Each row is a point. Examples show where two turns around zero, p and q, send a point. Write where each new point lands after one turn and then the other. Backwards means that the second turn is done in reverse. Each puzzle has new turns, and all numbers are rounded.

Turn p:
[33 21 -2] => [-10  26 -28]
[-21 -25  -7] => [ 18 -24  14]
[ 9 24 39] => [-22  37  17]
[ -9 -47 -13] => [ 43 -24   8]
[-19   9 -24] => [-13 -28  -8]
[ 5 19  6] => [-17  11  -3]
Turn q:
[-19  24 -25] => [-39   5   0]
[5 2 0] => [ 2  3 -4]
[ 31 -12 -16] => [ 12  -6 -34]
[-33 -30  43] => [ 27 -20  52]
[16 15 -3] => [ -1  17 -14]
Where do these land?
q, then p backwards: [  7  28 -13] => [18 25  6]
q, then p: [10 15  4] => [-16   0  -8]
p, then q backwards: [  6 -76  -5] => [ 27 -49  53]
q, then p: [-9 -7  2] => [7 4 8]
q, then p: [ 2 11 16] => [-14  13  -2]
q, then p: [-16  29  -4] => [-26  -8  20]

Turn p:
[ -2 -38 -33 -19] => [ 28 -19 -39  16]
[-13   6 -11 -12] => [ -8   8 -16   9]
[  2  26  -6 -14] => [-5 29 -2  6]
[25 35 -2 32] => [ 1 18 48 16]
[ 22 -33  24 -12] => [ 28 -15  -4 -36]
[-36   4  28  24] => [-44 -21  11 -12]
Turn q:
[-10 -35  13   1] => [  4 -25 -16 -24]
[ 37 -26 -25 -29] => [ 55   2  17 -13]
[-14  -3 -37   5] => [ 18  14 -28  17]
[ 17   1  26 -39] => [  1  10  33 -36]
[-19  -4  -8  12] => [ -5  -2 -23   6]
[-14  25  12  25] => [-34  -1  -3  21]
[ 3 42 19 25] => [-39   2  20  29]
Where do these land?
p, then q: [23 -6 -6 17] => [ -1 -22  20  -4]
q, then p: [  3  57  25 -33] => [-59  28   7 -25]
q, then p backwards: [  1  -4 -16 -11] => [ 15  -1  -5 -12]
p, then q: [-19 -16 -16 -27] => [ 27  11 -17  22]
q, then p backwards: [-30 -16  46  15] => [-46 -17  33   3]
p, then q: [ 20 -28 -20  21] => [ 18 -38  15   1]
p, then q: [  2  13 -12  19] => [-19 -17   0   5]

Turn p:
[ 25 -15  13  38  13  19] => [ 29  -8 -29 -10   6  33]
[  6  -1   3  16 -20 -15] => [ 10   7   4 -14 -23   4]
[-10  -3 -46 -19  39   0] => [-11  15 -28  23  28 -40]
[ -3  34 -36  -5  26  29] => [-25  26 -17  -7  48  -9]
[-33   0  23  -7 -46 -22] => [-24  -3  36   2 -49   7]
[ -9  28  25  -7 -15 -34] => [  4  19  47   5 -16   4]
[ 37  -3 -10  -1   1  26] => [ 12 -18 -15 -29  25  -2]
[-13 -40  28 -14   1  -4] => [  4 -37   2  30 -21   4]
Turn q:
[17 27 -3  0 16  0] => [-14  23 -15  -8   8  15]
[  5  -8  29   5 -24  22] => [-20  -6  32  23  -2  -6]
[ -9  27 -33  21 -25   0] => [ -8   7 -37  17 -33 -10]
[-10   5 -21 -31   7  -7] => [ 15  14  -9 -27   0 -21]
[-1  0 19 33 50 21] => [-32 -32 -10 -11  32  33]
[-36 -10  37 -18 -29 -28] => [ 31  -4  18  35  26 -38]
[ 35 -42 -27 -10   5 -10] => [ 30  -2  22 -29 -30  28]
Where do these land?
p, then q: [-14 -22   0   5   9  24] => [  0 -26 -10 -12 -21  -3]
p, then q: [ -4 -17  13 -26  -1   2] => [ 15 -25  12  10   2   9]
p, then q: [ 13  52 -18   3 -55  -4] => [  2  42  17  -2  41 -51]
p, then q: [  3  37  29  21 -17 -11] => [-40  20  24   7  17 -13]
p, then q: [ 14   9  -4  26 -33 -34] => [ -4  47  19  17  -9 -17]
p, then q: [-43 -19   0 -21  52   5] => [ -3 -47 -44  17  -6  30]
q, then p: [ 33 -14  -8   0  23  -2] => [-19 -27   8  -9  24   6]
p, then q backwards: [  0 -26 -13  -8  21  21] => [-33  12   2  22   9  -5]

Turn p:
[ 55 -22 -16  18  26  34  13 -51] => [-12  40 -17   8 -38 -43  -8 -57]
[ 16  28 -12  30  11 -29   2  20] => [-10 -36  14  10  11 -18  34 -13]
[-15 -11  27  18   7   0 -11   8] => [ 2  3 -8 19 32  9 -8 -2]
[ 14  42  29  17  -2 -13 -28  -1] => [-19   2  44  27  19  10  21  -7]
[ -4   3  -3 -29   7  33   6  -5] => [ -7  30 -14  -8 -19   2   2  22]
[-40 -29 -22 -19 -17   2  47 -13] => [ -3 -16 -40 -48 -15  15 -35  10]
[  5 -21 -17 -21 -47  10 -14   7] => [ 28  -7  15   3 -32   2 -34  24]
[-19  -1 -12  21  -7 -10 -18  14] => [  4 -21   9   3  23 -15 -11  12]
[-17  -4  11 -13  42 -21   7 -17] => [  3  19 -15 -31  28   9  20 -17]
[  5  17  16 -22 -19  -7  -3  38] => [ 12 -15  11  17  -9  29  20  29]
Turn q:
[ 13 -10  29  19 -29  16  21 -14] => [-16 -34  21  -8  15 -12  26 -14]
[-21 -20 -20 -12  40  -5   1  42] => [  3  40 -33  -1 -33 -22  -2  23]
[-42 -13 -17   9 -39 -33 -30 -18] => [-15 -21   4 -36 -19  15 -59 -11]
[-17  17  -5   3  14   3  42 -17] => [-15  35  19   3  13 -11   6 -27]
[ -9  29   2   9 -10  -9 -12  39] => [ 14  14  11 -30   1  14   1  35]
[ 23  40  -9  10   3  -6 -16 -17] => [ 21   2  28  22  17  27 -11   6]
[  7 -19 -24  13 -21  24  37  11] => [  6  -2  16 -14 -31 -16  34 -28]
[-21 -18 -13 -18 -37  10   3   6] => [ -4 -11 -17 -36 -19  10   4 -24]
[ 25  -9  26 -17  31  11 -52 -24] => [ -8 -28 -33  52  17  20  -9  25]
[ 21 -23  18 -31  34 -19  -7 -12] => [  7  -6 -40  33  21 -23 -12   3]
[21 26 13 15 14  8 11  4] => [ 7  9 23 16 19 -1 21 15]
Where do these land?
q, then p backwards: [-35  -4 -13  -9   1  39 -23 -15] => [  6  16  30  -8 -12  16  44 -14]
p, then q backwards: [  9  33 -13 -21   3 -33  -3  -4] => [  4  11   2  24 -33  22  18  16]
p, then q: [ 24  -6  -9 -10 -15  76  18   4] => [ 18  -7  41 -55 -23  32 -19  10]
q, then p: [ -6   1 -17 -21  -5 -36  26  16] => [ 10  10  37 -16 -17   0  28 -11]
q, then p: [ 21  -3  15 -12  36 -16   3   7] => [  2 -27   3   5  12 -25  27 -13]
q, then p backwards: [-23  -2 -20  40   1 -13 -20  -1] => [  0  12 -12  -9 -45  18  -7 -19]
q, then p backwards: [  4 -16  -8   1 -13 -40 -12 -19] => [ -8 -31 -16  22 -27  -7  -3  -9]
p, then q backwards: [  6  -1  23   3  -8 -30 -15  21] => [ 35  22   1   1 -11   8  -7 -15]
p, then q: [  0  -2  42  29   0  54  26 -10] => [-29  22  40  -6 -37  37 -23   6]

Turn p:
[ 36 -26 -17 -30  43  24  15  19 -30] => [ 19 -19 -40  54 -21  -4 -27   5  24]
[ 11  33  33  31   2  22 -24  -8  -7] => [ 12 -22  21  -6  34 -38  23  13   0]
[-26 -23 -14 -15  30  37  15  18  19] => [ -2  23 -39   4   0  11   0   7  50]
[-35 -16 -23  -2  -2  -8 -27 -46  -4] => [  8  44   8   6  38  29 -13  -6 -20]
[  9 -38 -34 -12 -24  16  10  27  18] => [ 15  19  -5 -13 -44  19 -28  18  25]
[-24   4  38  32   0 -26 -17  -4  18] => [-41  17  24 -15  21 -24  21   2 -13]
[35 22 10 27  3 -2 26  8 19] => [ -4 -31  10 -21 -14 -34  -4 -24  14]
[ 15  38 -14 -22  -3 -28 -27  -6 -15] => [  1 -36  -4  -4  17  18 -13   6 -44]
[-19  23  12  12 -26 -32  24  16 -33] => [ -3  -1  -4 -10 -27  -7  41 -14 -45]
[ -2 -16  10 -21 -24  -2   5 -23  14] => [-5  7 31  5 -5 31  2 -6  9]
Turn q:
[-41   0 -14   0  -4  11   5   4 -16] => [ 34   2 -24  18  -1 -16  -1   5   5]
[-38  23   7  -4  22  31  13 -24  27] => [  2   1 -49   1  27   6 -38  10  17]
[ 50   7 -27  21  24  -3 -29 -10 -31] => [-26 -32  13   1 -37  26  39  12  23]
[-21 -12  19  -8   7  31  36 -26  -6] => [ 13  14 -12   7  50  -3  -6  25  19]
[ 57  22 -25  26 -11 -37 -19   3 -25] => [-27 -16  19 -21 -44  11  55 -25   6]
[-20  13   7   0 -16  31  40 -16  25] => [ -4  16 -27   6  47 -16 -17 -15  18]
[-18   4   6   3  25 -13  33  -8   6] => [ 13 -15 -19 -26  28  -4  -3  10  -5]
[ 15 -43   2  13 -23 -26 -37  31  20] => [  3  -3  60  -2 -36 -15 -22 -19 -15]
[-32   1   8 -34  -4   1   4 -34   5] => [ 29  24 -18   3  23  30 -16   0  -1]
[ 22   0  34   8 -18 -16 -29  42  -6] => [-24  25  29 -10 -38 -22   1   6 -27]
[ 24 -14 -16 -26  -2 -10 -16  38   1] => [-10 -14  25  24 -18   3   6  -9 -40]
Where do these land?
p, then q: [-11   9  17  11   6 -25  36  14 -57] => [ 29  -1   2 -18  17 -14  56 -21  28]
q, then p backwards: [-30  -1 -14   6  13 -13  -1   4   2] => [ 18  15 -23   2  -1  12   5  10 -12]
q, then p: [ 24  22  10   4  -4 -32 -21  -1  -4] => [18 -3  6  1 -7 36 31 -1  2]
p, then q: [ -3  18 -15  33 -40 -14   3 -19  57] => [ -1  44 -10   8  18  52 -17  21 -34]
q, then p: [  3 -11  12  -4 -10   0  -7  27  25] => [ -7   5  11  11  17  -4  13  12 -30]
p, then q: [ 31  11  40  54 -26  18  23 -18  20] => [  1  33  29 -58  33  23 -14  -2 -27]
q, then p: [-33 -34   6   8 -15  16 -15  -8   3] => [-16 -26  25 -16   9 -24 -19  17  -5]
p, then q: [ 13  -7  20 -40  22  13  22  -8  -8] => [  0 -16  14  -3  11 -23 -24 -10  41]
p, then q: [-27  39 -24 -26 -13 -23 -16  -1   1] => [  8  -9 -10  51  13   8  19  32  -1]
q, then p backwards: [  8 -30 -64 -25  15   2   0 -12 -40] => [ 15  20  29 -50 -15  33  13 -20 -43]
q, then p: [ 17  -2  20 -19  54   4 -13  14 -20] => [  8  15 -31   4 -36 -11  24  38   4]
p, then q: [  8 -14  -9  -2  -2  54 -12   7  21] => [-40 -15  11   1  -4  -1 -31 -18 -24]
